Each wall is flat, endless, passes through zero and stands at right angles to its row. A trip goes straight from one point to another. List the walls that it crosses, first one first.
In the rows, 128 means zero.

Walls:
(1): [175 196]
(2): [132 143]
(3): [124  81]
(4): [ 92 118]
(5): [ 76 168]
(6): [136 117]
Trips:
[172 152] to [176 239] -> 6, 5
[116 100] to [ 41 176] -> 5, 6, 3, 2
[98 99] to [148 109] -> 5, 4
[114 134] to [195 129] -> 1, 4, 5, 6

Walls:
(1): [110 120 126 159 110 102 104 141 136 114  87  79]
(2): [160  89  72  92 131 113 114 162 103 179 109 131]
(3): [157 120 174 159 138 112 131 130 171 136 150 106]
(4): [ 63 158  82 141 195 151 102 135 164 159 146 147]
Trips:
[157 136 155 130  96 121 137 128  59 117  71 107] to [192 132 108 123 110 129 115 113 148 169 135 112] -> 3, 1
[108 128 160 170  96 171 107 173 179 135 160 161] to [153 109 164 144 168 157 145 162 136 118 125 123] -> 4
[ 92 119 159 155 106  86 122 160 152  87 121 153] to [133 141 110 155  79 157 139 207 158 108 142 114] -> none
[130  43 139 150 123  89 121 122 130 214 114  74] to [161 136 160  85  90 125 113 141 158 118 203 149] -> 1, 2
[160  93 135 117 187 113 168 157 142 127 249 124] to [107 106 123 149  91 134 172  82  96 173 142 182] -> 4, 3
[ 90 122 116  82 214 134 152 159 113 160  61 126] to [136 124  93 130 174 181 111 142 151  96 124 147] -> none
[119  92 107  62 131  88 125 178  87  79 139 161] to [112 150 112 129 129 121 144 104 189 133 149 123] -> 4, 2, 3

Walls:
(1): [ 27  80  98 159 132 177 152 169 163 121 141 153 136 104  97 134 158 169
  86 126 147 137 117 146 127 116 112 139  79  78 114 128 164  97 145 153
 123 158 158 147 147  89 126 112 119 178 108 162]
(2): [136 134 121 160 142 117  98 111 132 132 130 126 158 169  60 150  96 104
 125 155 139 114 161 148 195 142 137  85  98 144  83 178 152 156 110  92
 114 196 123 161 156 126 130 137 181 116 110 134]
(3): [167 120  82  98 170 126 127 190 136  84 147  97 152 136 107 143  85 143
 133 126  92 130 104 152 150 189 111 161  90 209 123 177 102  80 164  80
 191 132 139 171 153 102 121 147 133 149 113 118]
(4): [101 106 134  93  98  37 171 163 110 117 105  98 131  97 138 110 121 136
  56  92 187  99 171 144 173 113  82 156 117 101 149  87 121 101 151 105
 136 139 139 128 117  82 174 181  93 112 100 117]
(5): [208  45  81 111 117  90 182 172 136 131 126 135 125 106 151 166 106  99
 108 132 131 117 107 185 110 118 154  85 179 167 161 153 106 127  45  97
  78  98  66 105 157 123 112 126 164 115 172 141]
(6): [ 97 126 125 137 107  92 143 103 161 111 167 124  95 105 104 100 168  92
  77 193 156 134 142  81  55 138 106 171 106 157  43 157 139 119 119 173
  73 139 112 150 136  99 123  92 190 153  87 169]
(7): [127 117  92 107  66 130 125 160 113 127 155 118  86 109 128  90 104 144
 139 103  92 103 157 213 114 141 147  82  88 124 113 104  84 169  41 104
 135  81 150 147 115 132  69 164 100 132  79 163]
Trips:
[140 117 100 138 144  96 108  73 136 146 111 175  97 102 169 120 134  85
 146  81 140 126 118 143 147 154 166 117 102 110 109  57 139 140 132 161
  64  98 130 103 118 149 133 103 105  87 143  68] to [ 90 113 127 185 115 112 122 105 144 159 115  70 119 123 180 141 146 140
 142 149 199 176 101 131  87 118  85 137 124  86  55 160 153 126 173 111
 104 148 144 144 132  99  69  84  96 114 175 109] -> 7, 5, 6, 1
[161 110 100 135 115 129 152 136  83 170 130  68 133 112  99  98 140  90
 149 186 107 117 164 225 100 136 120  75  82 180 152 140  99 125  61 116
 193 147 160 109 138  95 159 160 161 133  99 150] to [143  81 134 129 130  97 100 141  88 109 163 164  69 150  54 143 207 155
 141 130 109 112 145 126 136 154 137 167  68 127 114 147 197 116  59 165
 186  93  73  71 131 150 131 134  79  81 172 166] -> 6, 4, 1, 3, 2
[100  99 111  76  80 117 116 157 155 127 102  76 113 116 134 116  81 144
  84 100  95 145  92 131 121 104 111  81  79 146 163 132 142 159  82 193
 180 182 153 123 135 125 143  90  97 114 127  58] to [204 109 161 115 136 104 130 149 135 130 165 145  98  89 109 118 117 156
 106 134 164 154 139 133  48 103 162  95  73  85 116 113  97 151  91 165
 113 105 117  89 132  88  95 190 115 129 132  64] -> 3, 1, 6

Walls:
(1): [ 80  91 120 173 110 121 131  79 167 135 116 143 223 115 156 173  88  10
 103  40 181 145 161 158 103  98  70 192 146  82 190  90 181  86 172 159
 135  99 211 113 126 120 161 113 136 127  88  71]
(2): [147 134 107 168 102 165  87  94  83 110 184 107 118 145 107 146 157 169
 114 125 167  69 134  89 171 173  90  65  61 179 128 120  64 166 126 120
  61  89 108 145 135 131 120  80  78 167 122 159]
(3): [164  91 111 112 137 120 137  97 112 147  87  59  98 145 115  95 198 211
 169 166 139 162 160  95  44  58  94 115  67 138 100 141 154 118  87 152
 128 149 142 171 145 191 114 125  85 132  41 138]
(4): [155 146 133 118  77 154 125  77 140 128  67  56 162 198 160 181 103 153
 117 117  82 132 123 116  55 127 132 125  92  89 157 184  88 148 160 153
  55 126 113 107 155 114 100 166 119 113  96 110]
(5): [151 176 133 166 120 164 105 137 104 157  47 180  65 151 140 134 104 174
 139  90 110 118 172 172  52 140  97 128  76 159 123 111 108 117 128 166
  64 101 105 136 167 136  84 147  71 130 182 145]
(6): [ 94 162 142 116  67 206 142 127 123 167 172 164 160 106 114  67 179 100
 112 137 130 123 105 183 131  90 125  75 145  76 149  62 176 111 147 144
  71  99  93 130 173 119 121 224 116 119 101 182]
(7): [116 154  81  86 125  64 114 136  84 198 107 115 121 137 172 134 100 101
 147  98 167 167  78  77 165  97 136  96 170 124 114  95 125  91  53 129
  94  80 149  91 141 139 163 149 139 146 118  97]
Trips:
[109 185  98 101  54 128 122 185 119  88 154 114 117 118  74 131 105  69
 115 145 159 118 183 141  63 145 144 151 138 191 167  98 101 150 141 150
 129 105  50 124 105 137  75  61 115 177 135 155] to [177  70  87 104 117 160 196 120  93 113 141 144  75  35 102 105  82 132
 132 148  88 154 208 142 154 161 176 163 127 161 133 167 174  85 146 128
 105 158 144 120 127 180 167 134 107 187 105 170] -> 6, 3, 2, 5
[ 94 127  74 100 122 165  98 133 116 129 210 101 134 105  60  80 143 185
 126 107  69  65 157  95 111 140 202 124  90 197 132 152 144  88  59 117
 156 126 182  67 173 124 146  60 123 129  79 130] to [110 116 112 127  41 119 116 112 108  81  68 129 142 117  88  66 150 130
 107  78 218 149 149  61 167 122 115 124 125 107  77 179 137  77 186 116
 159 160  93 118 176 105 235 188 133 123 125 164] -> 7, 6, 1, 2
[ 81 162 123  54  62  90 126 194 114  45 156 158  91 109 120 107 107 131
 174 148  34 175 129 149  51  45 139  93 110 230  76 118  91 136  79 177
  86 104  72 133 216 141  33 134  87  87 159  88] to [164 159  97 158 138 157 113 127 100 101 156 139  73 112 152  73 170  88
  92  86 131  82  92 155 183  83 185 113 163  89 166 124  66  75 153 119
  71 158  71  68  54 214 105 100  54 167 146 122] -> 2, 4, 3

Walls:
(1): [175 163 186 140  94  85  74 158 142 139 207 119 126 112 128 158 121 139
 102  82  97 129 214 126 118 128 156 114 146  63 150  78 114 180 127 117
 139 132 192 151 172  64 171 117 108 101 147 192]
(2): [ 93 134 197 110 103  91 199 118  87 137 170 169 164 163 103 170  99 145
  70 132  86 146 143 119  73 209  72 119 182  76  72 116  63  99  87 150
 138  77  66 104 141 133  84 130 173 114 190 132]
(3): [160 153  92 136 105 105 183  64 215 186 153 158  78 173 161 180 125 152
 173 108  90  81 150 167  79  97  94 153 136  78 194  86 109 102 158 195
 164  85  56  75 195 168 134  73 165 117 127 128]
(4): [113  99 123 160  89 110 164 176  80 125 165 114 163 176 217 158 249 112
  57 107 121 170 152 110 128 156  81 143 104 109 190  87 101 201  90 120
 182 156 188 174  58 176 149 127 174 112 160 151]
(5): [ 88 144 136 167 189 123 144 140 139  80  87 144 178 135 211  98  65 109
 188 116 143 146 159 131 103 145 155  94 143 151 108 118 185  95 143 129
 135  93 152 104 103 173 145 119  72  84  79 140]
Trips:
[ 96  82 162  62  89  62  71  75 172  47 152 103 130 123 160  83 189 111
  61 100 158  90 166  66  83 104  78 178  87 105 113 106 103  95  95  96
 154 162 172 179 149 170  20 170 154 136  63 190] to [106 155 178 131 111  32 132 144 157 125  56 108 135 196  68  68 152  92
 178 145 155 148 193  89 148 113  56 101  89 107 139 122 199 131 105 169
 150 172  77 173 163 141 184 104 190  57 151 131] -> 3, 5
[122  88 129 120 162 127 103 133 133 158  60 131 130 160 191 145  54  83
 130 114  52  69 146 141 106  99 155 138 118  98  96 208 172 151 135 133
 190  65 104  61 154 149 108 174 156 157  85 102] to [117  18 116 151 147  94 205  80 115 102 139 134 117  91 101 170 134 104
 165  77 159 102 155 114 114 120 161 158  53 124 134 110  97 121 174 134
  98  46 136 141 155 175 194 180 186 150  49 167] -> 2, 4
[144 144 121 143 118  81  74 129 154 120 139  81  73 137 114 123 169 138
 124  70  82 201 154 146  89 142 114 151 130 109  82 168 153 118 140 143
 107  64 115  97 179 130 149 141 143  94 143 225] to [163 198 127 178  92 133  76 137 122 179 124 133  96 160  66 246  87  69
 168 170 123 131 112 183 126  44  79 127 124 122 167 132 197 118 124 122
 157  87 164 188 157  64 106 134 118 147  94 149] -> 2
[ 91 104 103 100 173 124  65  96  64 123  82 133  95 143  33 190 157  23
 180 165 144 134 103  67 182  82 127 126 135 128 130 155 140 113  97  88
 114  74 102 152  87 103 126  83 174 168 149 159] to [196 129 158 138 170 119 115  75 120 118 143 158 177 178 117 107  95  35
 150 148 133 121 139 183 123 119  80 160 111 108 140 160 127 114 123 182
 112 107 113 179 145 116  66 194 163 109  50 162] -> 2, 3, 5
[183 109 117 116  93 158 135 209 107 117 154 104 118 167  79 137 107 130
  94 177 130  67 117 147 157 175 114 157 140 176 103 139 192 174  98 137
  72 191  66 148 103 127 152  67 121 190 110 151] to [133 135 132 147  88 151 135 122 108 137 154 149 155 144 110 166  41 153
  79 130  83  81  94 161  63  69 139 106 106 153 112 137 158  56 162 120
  43 128 145 118 215 144  98 176 138 135 120 126] -> 2, 3
[113 179 194 127  66 140  96  47  61 130  51 109 117 100  58 104 126 147
 110 140 108 127  64 114  83 125 104 125 114 122  44 154  96 178 151 131
 166 121 177 170 136 119 137 135  96  57 172 189] to [150 117 124 138 157  85 141 118  38 161 151  93 166 123 127 167 133 146
 201 108  78 191  94 116  89 115 105 126 113 176 123 122 115 210 159 118
 122  95 109  82  99 187  93 121 196  62  80 102] -> 4, 1, 5, 3

Walls:
(1): [140 116 135  59 139 129 132 107 124 143  63 163 106 115  98 169  51  73
 173 104 168 148 146 142 124  62 103  57 245 103 158 140 108  96 109 123
 201 149 122  98 182 126 123 170 168  77 136 121]
(2): [142 131 179 202 126 137 137 109 112 126  83  91 175 128 147  97  89 126
 153 112  86 140  83  66  91 129 125 206  82 115 108 128 112  71  70 136
 134 108 123 157 123 147 118 139 112  97 182 125]
(3): [103 136 144 163 154  95 112 122 174 221 113 115 183  70 166 129 134 134
 100 110 135 123 127 209 181 113 144 143  76 150 115 193 102 178 136 151
 110 101 118 123 130 143 109 188 125 155 122 132]
(4): [226  73 102 117 100 133 127  88 151 122 219 158  99 170 114 166 122  81
 156 102  61 142 120  70 104 173 117  76 152 100  82 139 103  66 176 115
 108 152  62 118 140  74 167 187  47  78 164 125]
(5): [120  97 119 111  84  84 129 174 160 169  45 176 190 129 185 123 154 108
 108 116 113  91 119  82 172  66  86 149 180 170 128 163  73 185  89 124
 163 110  87 115 103 154 144 109 154 109 124 158]
(6): [111 101 170 148 118 134 197 142  84 136 232 102  97 172 159 105 158 118
  66 116  98 108 177 141 215 108 168 159  66  87 125 110  95 134 163 132
  88 135 134 122 134 152 155 104 158 149  76 123]
Trips:
[ 70 116  95 188 175 104  98 136 117 179 213 140 128 131 138 131 112 163
 127 180 139 141 205 139 138 232 148 153 142 186 115  73 109 157 163 156
 121 170 125 115 123 133 122 104 111  37 158 131] to [116 112 133 172 116 105 149 105 179 139 149 132 117 140 103 164 129 183
 152 130 130 139 144 179  85 158  41 200 133 156  86  79 100 114 149 136
 155  99 171 150 202 106  90  81 104 211 128  72] -> 4, 6, 2
[182 166  80 115  81  78 122 124  82 119 124 173 122 106 154  71 110 190
 160 175 130 151  86 177 115 107 151 140 115 134 139 175 157  31 105 126
 221 150 127 167 132 142 167 187 141  52 105 124] to [ 94 156 179 157 112 145  92  82 144 118 105 178 115 148 178 156 128 135
 145 129 175 111 127 114 133 170 136 113 140  99  77 144  85 141  99 115
 148 209 175 121  88  99 118 130 151 119 135 187] -> 5, 4
[ 77 134 124 157 175  90 196 159  83 130 129  91 106 155  87 105 184 185
 125 152 181  71 148 139 123  66 122 105 127 129 163 146 108 172  83 204
 133  95 141 114 128 123 173 156 123 156 152 148] to [123 156 146  84 163 104 130 137 111  70  84 162 123 157 122 145 124 153
 121  75 127 179 134 117 108  86  94 145 142 155 104 102 110 145  78 163
 116 185 129 115 101 149 118 161 103 102  96  92] -> 1, 3, 6, 2
[ 62 125 125 161 148 112 152  87  86 107 124 169 107  85 152 132 200 105
 112 150 135 123 178  97 150 112 137 136 126  98 108 119 173 100 146 133
 149  95 141 240 133 119 126 205 152 173  70 117] to [135 100 101 120 124 117 157 128 160 122 143 102  97  91 116 183 172  98
 158 126  76 122 166 156 170  41 106 125 117  83 123 113 126  97 145 152
 143 191 171 115 144  66 138  94 168 181  90 148] -> 1, 3, 4
[118 126 151 154 155 126 137 219 114 127 189 147 131 133  69 145 147 106
  86 152  73 144 184  92 133 121 114 151 111 190 159  80 137  88  97 136
 118 163 109 115  61 218 164 178 140 116 123 139] to [127  76  82 145  86 103 141 177 123 104 167 164  78 125 123 140 120  74
  78 149 150  75  96 176 125 157 150 133  86  87 147 121 110 142 158 108
 101 105 141 195 110  70  92 109 249 118 103 197] -> 2, 4, 5
[116  80  49  52 116 194  91 120 160 128 136 150 157 122 123 105 175 110
 131 107 145 133 165 130 100  86 193  96 142 126 127 103 118 102 191  61
 140 156 154 159 122 100 157 133 171 141  49 110] to [122 139 100 127 155  86 101 157 189  98 151  79 127 114 101 156 135  94
  97  73 150  70 128 141 136 145 117 143 123 193 120 114 168 161 141 141
 148 168 103 198 113  40 104 158 147  95 121 115] -> 6, 3, 1

Walls:
(1): [ 87 112 126 162 100 140  89 160  72 142 179 156  98 178 115 106 130 159
 103 125 125 106 145 153 172 124 102 109 130 172  50 109 136 170 146 109
 187 125 137 214  71 182 210 223  94 211 133 233]
(2): [ 53 126 129 151 126  74 106  89 144 135 113 160 144  66 146  93  57 149
 146 218 182 180 128  97 154 115  53  95 132  90  64 114 182  79 112 128
 142 199  96 222 167 138 145  59 153 167 132 107]
(3): [ 77 211  91 145 115  98 205 126  79  71 179 122 128 174 103 161  82  50
 133 143 203  66 141 156 151 161 173  87 128 106 120 103 149 181 106 176
 104 148 113 148 217 120 108 150 126  90 125 108]
(4): [ 75 111 135 159 105 110 181  78 112  88  69 175 119 161 168 156 130 142
 106 179  75 138 102 110  83 129 171 146 162  96 150  67  99 102 133 113
 165 129  92 121 150  62 154 162 168 136 183 136]
(5): [144 184 165  81 135 123  50  54 116 152  58  93 123 119 132 134  68 122
 155 167 156 154 168  81 109 145  98 161 197 115  82 133 143 125 147 175
 209 177 158 129  79 151 102  81 160 116 154 126]
(6): [148 130  91 110  57 193  80 141  91  59 140 113 206  97 144  77 139  90
 145 148  61 123 155 115 139 132 141 149 121 154 189  51 130 110 103 175
 103 120 137 100 165 109 150 132 195 135 108 163]
(7): [123  47 100  15  93 139 160 138  81 178 148 173  25 113 177 171 136 184
 126 112 136 122 173  76 142 125 125 132 192  94 131  53 154  91  84 114
 212  87 180 173  81 106 110 103 184 146 152 165]
(8): [ 72 146 125  90 154 171 143 177  85  58 139 152 108 120 118  73 103 125
  44  48 134  66 232 113 115 130  61 126 176  87 107 192  94 139 204 144
  50  80  85 177 106 125  89  40 169 142 177  99]
(9): [159 126  78 152 155 135  89 165 113 117 180 155 136 131  81 118 117 134
 110 116  43 170 128  75 193 121 125  74 153 112 168 103 161 122 114 104
 148 135 137 163 145 107 140 159  76 124  99 107]
Trips:
[142 132 123 171 211 160  74  42  84 118 157 143  51 103 176 132 118 171
 106 103 144 102 140 168 139 154 173  97 113 141 177  53 192 152 142 139
 152 130 115 190  92 154 102  76 187 105 107 148] to [ 88 104 159 132  87  83 104  99 129  76  97  75 152  97 185  72 100 183
  63 159 119 101 189  27 170 130  85 140 220  76 143 144 161 182  65 205
 129 168 208 178 102 130 229 169  74 148 191  78] -> 4, 3
[ 82 152 187 226 136 164  90 145 167  60  67 132  85 191 158 104 183 213
 163 115 149 164 180 113 100 190 148  89 112 115 104  95  94 211 160 115
  64 113 205 144  48  88 132 155  96 185  76 184] to [ 78  65 129 184  47 167 146 122 121 115 133 154 159 119 107  59 124 137
 146  84 119 125 154 207  66 121  94  85 171 180 109 142 135 100 146  94
  99 146 118  77 152  64 156  52 140 150 113  98] -> 6, 2, 1
[159 125 112 130 157 116 184 137  74  88  43 122 127 134  94  97  36 104
 157  92 117 174 107  54 119 163  93 165 127 196  92 177  94  44 192 138
  50 176  82 219 221  95 133 155  77  71 188  37] to [164 125  98 176 153  90 115 111 196 118 126  99 178 111 158 100 123 112
 146 157  63 147 125 147 114 117  74 188 123 188 118  64 148  99 149  86
  75 146 123 106  58 148  36 191 179 152 161  65] -> 3, 6, 8, 9
[134 127 120 155 129 171 159  95 128 172  94 104 201 206 203 139 185 165
 121 108  11  91  91 145 187 181  96 104  48 171 107 143 206 200 116 194
  81 108  93 113  70 180  88  57 187 118 110 101] to [ 71 176 137 159 211  43 181 113 105  96 155 128  84 121 167 108 152 126
  95 130  88  83 112  92 160  95 151  77 149 190  99 148 171 179 147  83
  74 156  49 152 114  67  78 114 150 133 158 126] -> 3, 6, 4, 2, 9, 1
[179  53  80 173  54  90  93 231 206 120 127 139 170 141 145 164 210  98
 136 132 118 132  88 140 113 109  67 113  31 158 166 166  65 151 141 185
  85  85 205  83 202 161 152 140 216 236 139 101] to [126 147 176 197 168 137 161 145  64 118 136  50  84 154 142 139 117 213
 138 186 101 144 128 172  71 118  73 101 132 142  55 123 115 179 146 105
  89 145 134 141  91 171 175 101 160 162 185  66] -> 1, 8, 6, 2, 4, 5
